Each row of a before or after table is a point. The points were changed in one or more steps. Then noise was added and the rows were shuffled. The steps act on how far a point lies along the listed directions, d1 being the first. Write out the steps. A step turns or swaps two directions, mirrors them in a line or flattens them onto one, adds a multiple of one to another, or multiplies one. Angles are multiples of 10 degrees, from the lower direction toward the higher: turns from -170 to 170, lines from 10 to 170 but not 90. Use the fewest steps. Two steps may share a direction if one is a turn and the other turns, adds or multiplies; they go together, in the order done. Otherwise the lowest direction goes first.
In the rows, zero is written as 128.

Directions:
(1): [ 75 128]
(2): [128  75]
Before (11 x 2):
[[118  73]
 [139 152]
 [ 55 127]
 [ 22  85]
 [146 153]
 [143 158]
 [132  93]
 [142 150]
 [137 145]
 [ 64 150]
 [121 135]]
After (11 x 2):
[[149  65]
 [ 89 128]
 [149 143]
 [144 139]
 [128  54]
 [154 144]
 [151 139]
 [ 84  21]
 [ 71 119]
 [132 120]
 [158 151]]
Steps: swap d1 and d2

Directions:
(1): [154 186 112]
(2): [ 69 156 135]
(3): [115 116  65]
Before (14 x 3):
[[123 135 115]
 [122 115 121]
 [140 120 114]
 [141 128 125]
 [132 128 115]
 [145 117 110]
 [107 144 149]
 [137 113 117]
 [135 134 137]
 [122 141 134]
 [104 144 158]
 [131 108 116]
 [ 69 157 145]
 [141 113 124]]
After (14 x 3):
[[153 111 113]
 [167 114 106]
 [124 119 119]
 [ 69 145 165]
 [151 124 123]
 [  7 182 154]
 [156 119 111]
 [109 143 136]
 [144 109 113]
 [ 77 147 154]
 [135 128 137]
 [139 131 113]
 [159 107 121]
 [120 143 114]]
Steps: add 0.5 times d3 to d1; multiply d2 by 2

Directions:
(1): [ 98 150  81 107  63 141]
(2): [ 96 189 152  89 151  93]
(3): [139 184 154 167 121 183]
(4): [136 107 164  62 122 177]
(5): [ 50  99 157 153 128 141]
Before (8 x 6):
[[ 53 167 144 157 135  46]
 [120 127 127 145 100 139]
 [ 88 109 106 118  72 154]
 [162  95 121 181 132 123]
 [115 116 195 102 140 141]
 [149  77 173  68 148 168]
 [158  93 111 135 144  71]
 [ 69 213 107 111  44 163]]
After (8 x 6):
[[107 136 102  99  82 139]
 [175 117 121 166 135 112]
 [156  83 109 139 142  76]
 [120 121 193  99 142 138]
 [ 46 161 144 162 133  46]
 [152  84 172  63 149 166]
 [ 61 204 109 116  44 169]
 [130 142 127 135 103 133]]
Steps: flatten d2 and d5 onto the line at 40 degrees

Directions:
(1): [147 140 133 156 194 168 171  81]
(2): [133 123 196 151 152  54 137 129]
(3): [183 167 109  85  99  93 166  96]
(4): [129  38 126 125 100 127 171 103]
Before (11 x 8):
[[145  85 125 134 138 128 178  85]
 [123 165 102 119 140 152 116 136]
 [ 84  39 138 113  73  80 139 156]
 [154 160 154 140 171 120 163  77]
 [134 148  68 122 119 235 122 126]
 [ 74  78 107 132 139 161  99 141]
 [103  76  68 113 112 192  86 165]
 [ 88 218 139 114 111  85  88 153]
 [131 136  62  84  46 129 112 139]
 [131 162 136 124 119  61 123 150]
 [140 101  98  97  65 108 136 137]]
After (11 x 8):
[[103 148  65 114 135 195  46 184]
 [126 162 102 122 138 154 116 136]
 [129  77  60  85  26 126 140 124]
 [158 118 150 140 160 121 187  67]
 [ 86 203 137 113 109  86  97 147]
 [143  47  95  96  47 106 158 121]
 [147  62 127 133 128 132 190  80]
 [128 126 133 124 108  60 140 141]
 [130 161  65 121 122 241 116 129]
 [ 86  72 138 112  85  80 126 162]
 [ 71 170 106 138 170 163  52 164]]
Steps: add 1.5 times d3 to d4

Directions:
(1): [134  95 113 158  70 162  76 122  70  77 111]
(2): [149 165 138  75 172 178 141 163  69 116  92]
(3): [143  66 160  85  96 111 195  94  88 139 135]
(4): [216 105  86 170 178 110 128 109 108 146 126]
Before (9 x 11):
[[ 67 172 145  85 123 139 148 120 157 173 131]
 [146  64 120 196  61  95 110  87 132 120 129]
 [ 48 147 202  94 100 103 169 130 177 142 146]
 [ 31 229 127 107 157 184  77 207 140  87 125]
 [ 53 164 160  68 131 158 130 143 158 133 104]
 [ 95  97 188 124  45 139 116 126 102 100 126]
 [140  99 101 155  73 149  85  83 123  82 112]
 [ 86 109 139 172  79 114  89 138 153 110 125]
 [123 155 149  81 170 107 178 139 115 143 134]]
After (9 x 11):
[[ 74 136 132 116  67 176  98 114 100 122 114]
 [ 46 218 143  68 158 200 112 206  97  87 109]
 [134 155 118 115 164 105 151  99 210 160 135]
 [129 104 135 120 100 136 128 122  53  94 121]
 [ 83 133 199 106 102 100 162 131 180 160 149]
 [ 48 123 181 140  37 136 103 122 126  91 132]
 [ 59 137 156  81  96 168 111 138 115 104  91]
 [ 81 150 142 153 132 103 112 154 187 141 129]
 [128 124 123 180 135  67 134 109 214 173 141]]
Steps: multiply d1 by -1; turn d2 and d3 by 30 degrees

Directions:
(1): [112 113  68  88 162  83 123 121 161 157 198 165]
(2): [165 126 106 223 177 138 114  87 130 170 133 123]
Before (8 x 12):
[[106 110  79 104 160 103 134 115 151 156 183 145]
 [130 128 165 125 112 133 133 123 111 115  95 111]
 [151 155 151 173 124 143 137 120 115 124  99 141]
 [170 132 131 249 166 173 122  88 118 153  86  98]
 [123 121 158 159 111 138 121 131 119 136 117 114]
 [132 109  82 126 158  98 129 107 157 151 166 149]
 [105 121  99 114 136  91 128 137 137 141 152 152]
 [125 110 113 117 135 112 128 121 138 143 150 154]]
After (8 x 12):
[[117 114 122  97 123 116 133 133 135 133 143 155]
 [160 122  79 227 199 139 116  78 144 181 144 127]
 [ 99 124 116  97 116  94 134 151 131 124 139 147]
 [ 86 113  95  62 131 103 140 137 142 131 171 145]
 [141 126 160 152 127 136 130 110 110 126  95 106]
 [153 149 129 179 143 132 134 113 124 141 117 151]
 [132 120 146 168 127 135 117 123 122 149 127 121]
 [114 108  94  81 137  97 135 124 157 136 165 153]]
Steps: turn d1 and d2 by -40 degrees

Directions:
(1): [ 98 175 103 107 149 146  81 110 156 108 184 118  38 131]
(2): [168 138 111 110  93 170  63 161  59 173 105 167 107 126]
Before (9 x 14):
[[135 123 128 127 116 126 142 132 134 120 126 127 141 132]
 [147 131 114 115 131 146  97 131 113 133 126 138 120 131]
 [115 150 129 130 136 129 116 118 149 123 144 117 115 137]
 [ 98 112 145 147 136 106 167 107 168  98 129 107 161 128]
 [144 111 134 133 119 132 126 146 115 143 115 137 154 121]
 [127 144 126 123 133 130 126 116 144 121 133 129 111 127]
 [108 100 149 151 142  89 180 112 157 101 132 109 154 132]
 [132 134 119 125 119 126 117 131 122 134 129 134 121 137]
 [138 121 127 125 128 129 137 142 116 137 117 131 135 130]]
After (9 x 14):
[[162 136 106 105 117 166  61 146  83 152 117 155 103 133]
 [104 155 126 131 145 124 121 109 167 113 156 109 104 138]
 [139 139 116 120 114 134 106 136 108 141 127 142 113 135]
 [121 150 123 122 138 127 127 112 154 116 144 125 104 129]
 [ 63  99 163 168 163  64 231  78 226  59 143  73 189 128]
 [ 76  85 168 172 172  46 250  83 218  62 144  73 190 130]
 [147 118 126 125 124 134 132 148 102 145 109 139 141 128]
 [159 105 135 132 106 139 121 158  93 156  97 146 166 118]
 [136 122 132 129 122 122 150 127 140 118 125 124 151 134]]
Steps: multiply d1 by 1.6; multiply d2 by 2.5

Directions:
(1): [141 140 152 118 103 178 162  64 188 143 106 185 151 184 198 122 120 127
 177 147]
(2): [126  85 111 168 120 201 124 155 190  67 171  57 119 167 138 172 135 114
 113 121]
(3): [ 92 120 222  81 116 151  96 149 146 156 144  90 170 119 130 101  54 145
 116  76]
Before (10 x 20):
[[150 136 168 105 102 209 148  71 199 110 129 136 160 185 205 144 115 140
  173 118]
 [106  99 218 134 103 249 138  97 242 121 152 134 172 210 206 138  72 128
  156  97]
 [130 120 107 126 132 117 103 160 101 119 139  92 113  94 105 138 136 126
  122 120]
 [115 142 159  92 119 110 102 101 118 158 100 151 147 120 151 103 106 126
  141 123]
 [131  94 120 144 129 168 111 178 142  98 163  54 125 141 104 169 159 125
   67 112]
 [116 111 143 135 124 160 109 131 139 112 123  97 144 119 153 126 114 153
  132 125]
 [185 163  36 163 160  91 165  92 103 119 133 167  77 122 115 141 204 110
  121 195]
 [101  77 135 134 131 181 109 133 173  85 138  80 122 162 136 159 111 120
  120 127]
 [104 108  99 126 139  72  88 182  86 131 130  72  97  98  70 122 119 109
  111 113]
 [127 127  88 143 151 106 110 150 121  99 126 140  93 101 115 123 139 125
  161 133]]
After (10 x 20):
[[110 114 108 129 125 104 104 154 121 132 124  92 106 129 105 124 119 108
  134 122]
 [134 131 117 115 128 123 111 139 108 134 125 115 120 102 123 128 134 126
  136 124]
 [139 159 148  88 133  79 126 129  70 183 103 163 143  99 113 109 146 147
   95 126]
 [146 160 169  82 120 128 132  89 123 144 113 158 155 127 157 117 114 149
  158 115]
 [103 132 156  81 140  80 110 103  88 162  84 174 126 109 116 102 104 139
  133 134]
 [100 152 226  82 130 113 121  99 115 195 106 196 170 122 146  85  67 146
  146  97]
 [119 132 151 114 126 126 111 119 111 136 104 125 149 102 148 107 111 161
  138 127]
 [185 149  32 177 155 120 165  96 128  94 145 141  78 138 121 156 203 106
  117 198]
 [128 126  88 145 146 120 114 143 133  96 124 142  95 108 120 123 135 124
  164 134]
 [108 107 139 124 112 161  98 129 165 109 137  89 137 148 150 135 115 115
  122 119]]
Steps: multiply d1 by 0.4; multiply d2 by -1

Directions:
(1): [146 173 150  70 126 121 187 152 107 129 123 110 200 109 173 130 175 165
 150 169  83 171 152  55]
(2): [100  63 130  67 193  83 151 113 135 127 133 188  91 110 158 131 181 106
 133 128 107 151  40 137]
(3): [152 113 113 140  96  83 245 144  58 136  96 138 107 171 144 152 114 134
  73 124 181 117 130 152]
(4): [107 134 148 212 163 109 176 165 128 114 185 147 118  55  74 104 173 182
 136  90 147 107 132 100]
(5): [ 63  85 138  91  92 191 141 193 143  91 162 180 176 163 135 169 113 133
 103  87 109  73 132 113]
Before (8 x 24):
[[134 185 124  89  27 226  72 134 146 134  93  67 187 199 158 140  82 117
  127 139 131  96 201 111]
 [147 166 122 171 124 115 131 158 121 127 158  87 170  99  93  93 157 166
  141 148 126 138 153  95]
 [115 115 103  83  76 193 103 126 148 106 111 114 169 207 172 174  62 100
  108 113 109 103 154 123]
 [118 121 154 154 191 139   7  34 178 128 138 104  67  81  74  86 147  94
  164 142 114 140  80 144]
 [ 87 100 134  95 113 141 192 191 135 108 161 171 132 118 128 173 159 173
  106 102 121  98 123  96]
 [131 126 146 106 188  90 129  99 131 145 146 114 148  79 124 117 184 126
  167 144  89 142  79 112]
 [122 103 147 120 164 114 206 171 113 102 158 156 160 117 142 151 148 157
  142 130 128 121 102 111]
 [129  75 115 102 106 118 129 109 137 130  95 117  84 153 144 115 111  82
  128 153 158 104 121 150]]
After (8 x 24):
[[ 81 121 141 103 113 175 130 187 171 103 177 153 150 100 113 157 154 173
  130 102 100  96 144  83]
 [163 185 140 167 116 122 134 116 107 146 132  57 179 107  96 117 127 149
  148 142 123 117 168 109]
 [105  73  99  52 105 157 139 121 136 106 109 149 146 208 193 181  85  92
  102 111 111 114 104 134]
 [119 137 153 135 160 159 128 170 153  97 175 128 185  98 121 136 137 161
  175 132 106 118 138  91]
 [121  91 121 105 112 142  79 106 164 129 105 104  99 140 133 107 107  82
  149 152 138 106 134 139]
 [143 125 119 144 143  71 195 158  93 130 147 122 143 105 114 106 181 155
  117 150 140 146 107 108]
 [176 164 133 230  88 121 136  67  83 140  91  56  74 154  67 116  78 121
   90 138 202 104 170 169]
 [113  79 114  14  92 122 208 125  94 139  73 160 115 210 217 164 148  90
   88 136 149 119  78 144]]
Steps: turn d2 and d3 by -140 degrees
